Each point is reached from the start by the listed moves, each made 0, 1 or 2 times, or once backwards (-1), plus a little noise. Say if it took an odd or an even number of moves. Then give how often each move was made.
In the rows, 128 means zero.

Moves:
(1): [137  98 139 156 172]
(2): [ 83 134 152 128 142]
Start: [176 146 125 142  72]
Points:
[186 116 134 169 115] => odd (1, 0)
[ 97 126 186 170 145] => odd (1, 2)
[196  84 150 202 162] => even (2, 0)
[242  79 125 199 149] => odd (2, -1)

Moves:
(1): [129 137 149 136 138 119 128 119]
(2): [118 133 154 110 133 139 115 121]
(3): [115 144 131 134 129 131 146 127]
(4): [114 112 131 123 136 123 129 130]
(5): [119 129 134 133 120 143 112 121]
(6): [129 122 137 115 111 126 136 119]
(7): [138 139 138 119 137 143 128 144]
(8): [134 129 115 118 142 137 139 113]
Start: [122 126 131 131 134 122 126 126]
Points:
[103 210 240  92 142 191 127 115] => even (1, 2, 2, -1, 1, 1, 2, 0)
[ 70 179 218 151 168  95 132 107] => even (2, 2, 2, 0, -1, -1, -1, -1)
[ 85 214 249 128 152 182 102  91] => even (2, 2, 2, -1, 2, 0, 1, 0)

Moves:
(1): [131 121 109 130 104 123 141 113 132 133 143 145 109 128 120]
(2): [107 125 133 124 149 117 152 122 115 123 114  97 127 139 132]
(3): [170 137 131 152 106 142 147 117 111 117 118 130 129 156 136]
(4): [126 111 124 131 134 113 148 112 134 138 110 126 103 136 129]
(5): [106 139 128 143 121 143 118 126 120 117 132 115 130 120 103]
(6): [128 122 121 131 136 127 119 139 120 144 146 139 128 130 116]
(7): [123 136 123 146 122 141 126 119 116 120 122 139 148 147 130]
(8): [127 139 135 124 132 122 114 127 118 143 134 123 139 142 144]
(9): [108 137 118 133 139 137 144 138 107 117 123 114 115 133 116]
(10): [113 131 136 130 111 113 141 134 122 111 165 115 117 123 165]
(11): [145 128 123 131 124 123 120 135 137 126 117 118 128 119 117]
(12): [124 129 139 123 120 121 126 121 132 111 120 124 133 120 132]
Start: [134 114 124 146 140 138 124 138 134 132 137 120 120 127 135]
Points:
[102 122 185 156 179 150 125 109 102 105  79  47 157 137  89] => odd (-1, 2, 1, 0, 2, 1, -1, 0, -1, -1, -1, 2)
[181  64 172 149 147  46 219  97 157  78  41  32  86 144 207] => even (-1, 2, 1, 2, -1, 0, 0, -1, -1, 1, 2, 2)
[159 142 120 204  73 119 218  70  43 114 161  83 114 249 212] => even (2, 2, 2, 0, 0, 0, 1, 2, 0, 1, 0, 0)
[ 66  53  49 146 163  80 231 106 126 131 101 116  17 133  85] => even (2, 1, -1, 2, -1, 1, 1, -1, 2, 0, 1, 1)
[120 161  92 198  88 192 193  80  61  46  68 114 145 191  94] => odd (2, 1, 1, -1, 0, -1, 2, 0, 2, -1, 0, 2)
[ 97  63 108 159 105  75  95 167 194 144 226 103  31  28  98] => odd (0, -1, -1, 2, 2, 2, -1, -1, -1, 2, 2, 0)

Moves:
(1): [122 135 125 126 127 135 140 138 132 121 121 116 130 137 123 122 125 115
 126 130 120 124 122 113 129 129]
(2): [124 137 129 124 129 138 116 131 109 136 135 123 124 130 136 120 134 118
 133 133 126 126 118 128 128 138]
(3): [132 137 129 133 122 145 131 133 116 120 116 131 121 114 127 137 132 118
 132 132 127 133 135 136 135 124]
(4): [124 130 117 122 129 128 117 133 120 134 127 132 125 125 128 132 131 133
 129 132 125 116 139 134 139 126]
(5): [123 136 125 132 125 127 125 126 123 136 137 132 130 122 127 126 133 130
 130 133 125 128 130 123 133 126]
(6): [129 126 126 121 115 127 127 113 129 134 131 132 137 121 122 138 127 122
 124 129 138 134 131 125 126 135]
(7): [120 122 139 123 127 138 128 133 120 137 128 126 125 133 139 120 127 121
 124 125 123 134 119 120 136 132]
(8): [122 138 129 124 127 132 129 126 126 128 120 128 125 130 127 127 133 129
 128 121 133 122 127 125 135 125]
(9): [136 128 120 128 137 124 130 132 129 131 119 132 124 119 133 125 135 134
 120 131 130 126 130 126 126 124]
(10): [114 125 114 130 112 134 126 138 122 133 121 131 130 125 126 121 129 122
 139 132 129 129 126 140 123 125]
(11): [140 134 133 130 132 123 134 128 132 122 116 135 117 136 130 138 125 121
 144 127 133 136 126 134 134 122]
(12): [132 147 127 140 116 132 134 125 118 130 130 142 129 133 134 125 129 123
 124 130 128 114 142 125 117 130]
(13): [125 125 136 132 140 141 128 121 124 136 129 128 124 139 121 131 129 127
 128 131 143 130 128 128 128 134]
(14): [129 132 128 123 124 120 136 121 135 136 119 125 119 130 130 122 127 134
 118 138 120 123 125 131 130 130]
(15): [133 133 130 126 126 125 127 130 126 125 128 117 119 130 126 124 131 126
 132 128 128 125 139 122 131 130]
(16): [127 137 127 134 123 122 129 136 125 132 126 141 115 127 142 136 112 131
 131 121 130 139 118 117 119 116]
(17): [113 128 123 126 136 122 124 125 112 121 127 130 124 126 118 125 128 126
 136 133 121 123 133 119 127 127]
(18): [137 128 134 116 131 124 134 138 123 129 130 130 130 117 125 135 120 129
 130 130 120 123 125 131 126 119]
(19): [117 126 119 128 131 132 122 114 142 138 129 128 131 120 122 105 111 136
 133 125 128 111 139 123 136 122]
(20): [124 127 131 133 129 122 128 122 131 126 125 118 134 131 134 131 127 131
 126 132 130 121 127 129 124 118]
(21): [126 135 135 127 129 124 120 134 124 133 134 132 128 128 112 132 119 118
 121 131 123 120 135 140 126 115]
(22): [122 117 128 137 124 130 131 126 141 135 130 135 110 124 132 128 132 124
 129 130 132 116 121 117 128 130]
(23): [125 132 131 120 128 131 127 132 136 121 124 122 126 133 129 128 123 135
 129 133 123 123 133 129 127 122]
(24): [132 116 129 129 126 138 124 124 116 133 128 128 128 138 126 140 137 122
 129 124 113 138 122 122 122 111]
Start: [133 125 130 129 118 132 128 126 133 135 132 133 132 133 130 127 135 132
 134 122 134 127 127 130 139 132]
Points:
[ 95 148 120 173 129 131 165 124 145 162 113 142  70 155 185  82 116 163
 124 122 126  45 115   7  75  69] => even (1, 0, -1, -1, 0, -1, 0, 1, 2, 0, -1, 2, 1, 0, 1, 2, 1, 1, 1, 2, -1, 2, 1, 1)
[133 117 155  71  69 201 133  79 144 153  88  87 133 108 156 119 123 139
 105 103  95 107 142  80 175  86] => even (0, 0, 2, 0, -1, 2, 2, 2, 0, -1, -1, 0, -1, 1, 1, 0, -1, 1, 2, 1, -1, 0, 2, 2)
[ 58 172 128 145 122 200 105 158  72  85 108  51  87 161 162  73 114  88
 197 146  94 104 135  59 154 124] => odd (2, 2, 2, 0, 0, -1, 1, -1, -1, 0, 0, 0, 0, -1, 2, 1, 2, -1, 1, 2, -1, 0, 2, 0)
[ 75 200 131  59 142 183 104 156  41 177 138 137 152 148  76  72  90  65
 143 175 127  35 179 114 141 141] => odd (2, 2, -1, 1, 0, 2, 2, 0, 2, 1, 1, 2, 2, -1, 0, -1, 2, 2, 1, 0, 2, -1, 2, -1)
[ 98 125  66 125  78 154 141 152 114 162 143 146 173 130 107  89  96 123
 151 111 140 121 152  86 114 143] => odd (2, -1, -1, 1, 0, 1, 0, -1, 0, 2, -1, 1, 1, -1, 1, 1, 0, 1, 1, -1, -1, -1, -1, 0)
